Each row of a before or after table is a point. The points were changed in one or more steps. Then noise was added and the rows were shuffled. The steps act on how far a point lies along the listed directions, d1 being the first. Write out the steps. A step turns or swaps two directions, mirrors them in a line or flattens them onto one, adds a multiple of one to another, or multiplies one. Angles are multiples of 10 degrees, from the lower direction toward the higher: turns from -170 to 170, lines from 10 to 170 but not 90. Use the fewest steps. Two steps may share a direction if one is a turn and the other turns, adds or multiplies; they go together, in the order done. Otherwise the lowest direction goes first.
In the rows, zero is written as 128.

Directions:
(1): [161  90]
(2): [90 95]
Before (12 x 2):
[[157 222]
 [150 132]
 [185 118]
 [124 142]
 [126  97]
 [180  95]
 [170 139]
 [160 140]
 [168 131]
 [166 117]
 [ 79 125]
 [ 75 106]]
After, 12 rows:
[[130 141]
 [220 158]
 [153 111]
 [158  97]
 [147  93]
 [139 113]
 [162 109]
 [ 94 161]
 [101 112]
 [141  67]
 [ 77 150]
 [154  76]]
Steps: turn d1 and d2 by 50 degrees

Directions:
(1): [ 76  96 119]
(2): [ 95 178 142]
(3): [128 144  69]
Before (13 x 3):
[[137 173 139]
 [ 84 114  79]
 [ 98 144  99]
 [151 172 129]
 [119 205 152]
 [ 68 157 156]
 [118 133 139]
 [134 128 135]
 [108 107  82]
 [ 79 122 102]
 [115  92  96]
 [105 116 100]
 [123 177 166]]
After, 13 rows:
[[ 95 237 182]
 [130  89  84]
 [128 109  73]
 [121 186 154]
 [130 122 135]
 [ 99 164  99]
 [116 126  88]
 [ 83 141  88]
 [113 142 140]
 [ 99 128  63]
 [146 177 150]
 [ 45 186 152]
 [ 97 199 179]]
Steps: turn d1 and d3 by 20 degrees; multiply d2 by 1.6

Directions:
(1): [169 138  91  76 137 169]
(2): [115  80 117  79 139  78]
Before, 10 rows:
[[ 57 117 194 222 127  92]
 [129 152 150 170 123 158]
 [108 133 174 203 120  95]
 [147 129 128 103 134 128]
 [109 102 111 108 126 103]
 [123 128 163 144 122  86]
 [115 163 155 179 111 128]
 [ 73 157 159 198  81  93]
 [ 81 114 152 173 109  94]
 [125  77 101  48 151  88]]
After, 10 rows:
[[134 118 138 109 133 108]
 [140 159 157 161 118 127]
 [125 194 160 220 123 209]
 [ 74  82 157 139 136  51]
 [160 181 146 186 123 175]
 [152 174 119 135 120 170]
 [159 146 122 121 132 180]
 [ 95 116 133 148 116 106]
 [113 160 145 187 107 159]
 [130 204 127 177  84 178]]
Steps: turn d1 and d2 by 70 degrees

Directions:
(1): [105 117 142 154 191 191 114 107]
(2): [ 76 108 172 154  83 147 161 158]
(3): [171  71 179 138 113 114 104  92]
(4): [149 184 126 185  88 149 116  94]
Before:
[[ 85 167  88 162 185 183 128 139]
 [109 105 194 189  75 141 136 110]
 [140 147 139 110 120  99 108 139]
 [  9 157 100 107 204 215 146 173]
 [141  85 177 175 167 185  93  92]
 [132  87 174 168 188 159 102  89]
 [134 145 109 142 126 149 139 127]
 [114 166 136 197  95 106 156 125]
 [159 164 128 216  98 160 127  92]
 [153  83 180 142 122 151  94  99]
 [129 146 132 122 126 120 111 138]
 [ 69  72 133  76 109 129 193 175]
 [103 147 205 202  76 166 139 136]]
After (13 x 8):
[[179 171 109 198  89 134 124  98]
 [155  90 158 132 149 102 113 111]
 [121 140 141 125 125 127 117 139]
 [ 79 157  95 143 122 135 151 169]
 [178  94 150 123 132 125  84  95]
 [189 157 104 130 151 101  87  77]
 [145 192 103 178 135 100 132 105]
 [123 109  67  52 195 133 155 138]
 [174  93 144 133 131 121  97 108]
 [118 138 152 128 120 124 115 138]
 [ 42 168  71  64 170 151 155 191]
 [137 139 117 138 110 141 145 136]
 [199 210  93 133 156 109  92  98]]
Steps: flatten d1 and d4 onto the line at 100 degrees; mirror d2 and d3 in the line at 100 degrees

Directions:
(1): [137  68  78 108 117 158 132 152 119  95 196]
(2): [ 89  50 196 149 125 146 137 131 110 126 107]
(3): [121 129 142 141  81  80  84  68 103  83 156]
(4): [142 146 127 142  92 164 167 130 152  47  84]
Before (9 x 11):
[[140 195  59 113 149 183 184 179 173 102 118]
 [144 189  86 117 101 148 181 139 152  79 114]
 [136 127 149 132 109  91 104  79 100  94 160]
 [105 104 141 136 113  77  79  95  90 147 206]
 [175 130  71 126 129 144 139 149 143  94 135]
 [181 211  63 122 133 124 116 155 170  99 119]
 [164 120  56 111 104 154 147 159 134  32 149]
 [183 200 104 119 137  79 142 111 146 154  90]
 [ 93 103 161 153 131  96 104  80 104 116 123]]
After, 9 rows:
[[104 115 160 140 106 168 198 147 138  88  81]
 [163 179 101 106 168 132 149 145 140 152 127]
 [138 189  82 124 154 101 115 104 135 139 132]
 [113  85 186 160 150 169 150 182 151 123  58]
 [141  78  98 121 134 193 183 196 138  65 106]
 [137 111 191 147 144 106 160 121 130 168  49]
 [ 68  63 187 158 113 183 173 144 127  69 100]
 [142  69 131 143 137 165 155 159 132 103 107]
 [140 168  83 108 172 114 122 158 132 205 178]]
Steps: turn d2 and d3 by 130 degrees; turn d1 and d3 by -20 degrees

Directions:
(1): [153 169 142  91 131 120 112 172  50 112 125 180]
(2): [130 130  78 158 167 200 155 101 110 133 160 176]
(3): [134  82 130 132 114 105 222 172 137 117 113 162]
Before (14 x 12):
[[107 117 152 128 112  92 141 158 151 123 109  99]
 [129 127 142  95 101  82 140 142 132 122  94 132]
 [149 133 135 135 139 140 116 143 114 135 143 143]
 [107  66  83 187 142 178 154  51 249 152 138  72]
 [107  78 114 153 123 127 219 115 161 141 123 123]
 [127 131 154 114 103 107 121 144 105 134 103 133]
 [116 130 147 101 106 108 127 144 153 116 115 108]
 [133 143 144 122 127 108 116 133  97 121 106 133]
 [144 136 106 149 145 164 158 148 115 131 148 172]
 [125 141 145 101 118 112 124 142 110 133 129 115]
 [150 143  93 138 151 172 145 112  95 111 145 177]
 [134 137 129 112 137 109 130 127  97 121 141 134]
 [128 119 135 116 116 110 123 141 133 122 108 103]
 [129  82 117 134 128 122 221 159 105 104 129 172]]
After:
[[125 140 144 102 117 117 117 139 113 135 130 113]
 [123 166 134 119 144 139 103 153  87 118 134 147]
 [133 166 128  94 121 117  86 118  98 128 113 142]
 [123 143 151 117 112 118  94 130 107 138 110 124]
 [124 102 116 154 120 134 138  86 191 126 123  88]
 [127 136 150 129 122  99 107 124 116 123 102 107]
 [119 145  88 149 166 192 139  83  89 147 157 152]
 [129 157 130  95 120 134 113 148 108 114 126 145]
 [157  98  58 157 169 210 234 136 116 125 151 228]
 [122 121 116 161 133 150 118 108 182 147 142  94]
 [126 130 133 116 130 100 118 112 126 126 139 103]
 [138 114 144 139 122 123 119 136 153 140 134 109]
 [107 140 101 149 151 173  68  60 120 132 159  96]
 [137 138 128 113 128 129 114 144 100 119 115 132]]
Steps: turn d1 and d2 by 110 degrees; turn d2 and d3 by -150 degrees

Directions:
(1): [ 90 162  57 108 216 124 132 122 145 176 113  99 100 140 119  82 139 120]
(2): [106 102 162 128 128 136 109 167 106 150 135 160  75 131 115 123 164  18]
(3): [140 145 172 130 199 186 113 145 177  84 177 118 142 169 109 151  89 112]
(4): [142  94 108 153 165  57  95 109 143 114  85 112 156 104  75 193 111  91]
(5): [ 53 137 141 124 150 130  80 172 109 131 152 103 159  58 181 166 140 147]
Before:
[[137 145 114 120 145 141 137 117 142 134 134 121 117 145 124 106 133 140]
 [101 130 135 118 124 123 110 148 117 144 138 131 124 106 144 136 147 125]
 [127 109 132 121 120 124 121 130 120 142 119 148 102 129 116 123 141  91]
 [126 143 103 124 172 124 134 124 130 148 118 119 115 153 110 115 133 111]
 [ 84 125 126 123 108 130 123 134 112 146 124 138 114 108 154 109 149 126]
 [133 129 126 139 127 124 126 125 133 131 131 126 126 138 127 136 128 132]
 [159 120 157 142 115 140 141 132 145 115 134 145 120 147 119 129 109 106]
 [115 119 105 133 135 102 118 126 114 143 112 112 134  93 142 130 138 151]]
After:
[[120  85 159 124 131 129 105 154 112 151 122 169  68 137  95 126 160   7]
 [ 99 102 130 134 101 108 120 129 108 149 107 154  99 113 123 118 155  76]
 [130 132 125 138 131 126 126 124 134 129 131 123 131 137 130 137 125 138]
 [106 114 134 120 112 107 110 149 106 157 124 144 105 107 130 132 162  86]
 [144 146 131 121 130 149 139 119 143 116 144 120 137 140 135 117 123 167]
 [129 131 160 132 144 164 134 155 142 128 152 143 103 147 133 113 122  86]
 [132 130 142 130 141 137 127 139 120 129 135 133 120 147 117 133 132 103]
 [146 108  91 143 122  75 126  98 122 131  90 110 150  98 120 145 123 168]]
Steps: multiply d1 by 0; multiply d2 by 3; add -1 times d3 to d4; turn d3 and d5 by 40 degrees
